Every row gives one point. A path goes straight from each point to the next, and from the last back to the first. The post is the endless flat space through its rows: a point in 2 columns, a line in 3, a plane in 4, and so on, so that a path can go around it. Count how often the path circles the post. Going back the other way cancels.

Post, 2 rows:
[[-0.22 -0.03 -0.02]
 [ 0.25  0.07 -0.37]]
Path, 26 rows:
[[ 0.24 -0.06  0.01]
 [ 0.21 -0.16 -0.36]
 [-0.04 -0.31  0.06]
 [-0.43 -0.04  0.25]
 [-0.03  0.08 -0.04]
 [ 0.09 -0.08 -0.02]
 [-0.13 -0.25 -0.04]
 [ 0.03 -0.25 -0.49]
 [-0.45  0.03 -0.02]
 [-0.17  0.30 -0.06]
 [ 0.31  0.19 -0.22]
 [ 0.85 -0.06 -0.50]
 [ 0.08  0.04  0.11]
 [ 0.12  0.37 -0.10]
 [ 0.28  0.43 -0.61]
 [ 0.10  0.08 -0.40]
 [ 0.21  0.25 -0.31]
 [-0.27  0.06  0.12]
 [ 0.12 -0.14  0.00]
 [-0.48 -0.46  0.08]
 [ 0.07 -0.15 -0.60]
 [ 0.22  0.19 -0.52]
 [ 0.28 -0.14 -0.72]
 [ 0.26  0.24 -0.59]
 [-0.07  0.25 -0.17]
 [ 0.27  0.16 -0.29]]
Times around: 2

Post, 8 rows:
[[ 0.17  0.38  0.21  0.53 -0.11 -0.05 -0.52 -0.23  0.09]
 [-0.11  0.55 -0.16 -0.07  0.40  0.19 -0.22  0.21  0.59]
 [-0.30 -0.28 -0.06 -0.01 -0.17  0.07 -0.09  0.16  0.18]
 [ 0.08  0.13 -0.13 -0.30 -0.12  0.05  0.34 -0.04  0.13]
 [-0.15  0.12 -0.10 -0.25 -0.32  0.07 -0.14 -0.26  0.15]
 [-0.13 -0.07  0.33  0.30  0.39  0.18  0.06 -0.05  0.19]
 [-0.06 -0.15  0.31 -0.17 -0.22  0.23  0.35 -0.01 -0.11]
 [-0.07 -0.41 -0.14 -0.32 -0.39  0.03 -0.41  0.05  0.07]]
Path (20 x 9):
[[ 0.69 -0.37 -0.17 -0.29  0.14 -0.22 -0.18  0.31  0.10]
 [-0.08  0.07 -0.03  0.09  0.35  0.01 -0.27  0.40  0.19]
 [ 0.37 -0.56 -0.32 -0.17  0.04 -0.31 -0.57  0.19 -0.06]
 [ 0.50 -0.01  0.61  0.13  0.28 -0.06 -0.25  0.27  0.13]
 [-0.56 -0.08 -0.16  0.11 -0.08  0.09  0.10  0.00  0.64]
 [-0.70 -0.17  0.04  0.20  0.18  0.17 -0.25  0.49  0.42]
 [ 0.12  0.14  0.22 -0.09 -0.12  0.17 -0.27 -0.05 -0.35]
 [-0.02 -0.17  0.39 -0.59 -0.02  0.52  0.02  0.41 -0.12]
 [-0.02 -0.23 -0.05  0.02 -0.03 -0.40 -0.61 -0.20  0.10]
 [-0.04  0.27  0.14  0.25  0.25 -0.12 -0.28  0.11  0.09]
 [-0.29  0.10  0.16  0.46 -0.12  0.07 -0.06 -0.17  0.02]
 [ 0.14  0.11 -0.21 -0.10  0.26  0.31 -0.23  0.04  0.45]
 [-0.18 -0.37 -0.15 -0.54 -0.16  0.38  0.18  0.71  0.22]
 [-0.23 -0.48  0.27 -0.16  0.08  0.27  0.18 -0.14 -0.24]
 [ 0.23  0.85  0.46  0.61 -0.49 -0.17 -0.60 -0.16 -0.31]
 [-0.66  0.07 -0.37 -0.10 -0.16 -0.09  0.06 -0.21  0.81]
 [ 0.24 -0.03 -0.18 -0.25 -0.69 -0.16  0.19 -0.13 -0.03]
 [-0.10  0.03  0.35  0.00 -0.27 -0.11 -0.06 -0.64 -0.01]
 [ 0.04 -0.24 -0.20 -0.45 -0.05 -0.05  0.16  0.03 -0.08]
 [-0.01  0.41 -0.06  0.03  0.22 -0.02 -0.16  0.34  0.30]]
Times around: 0
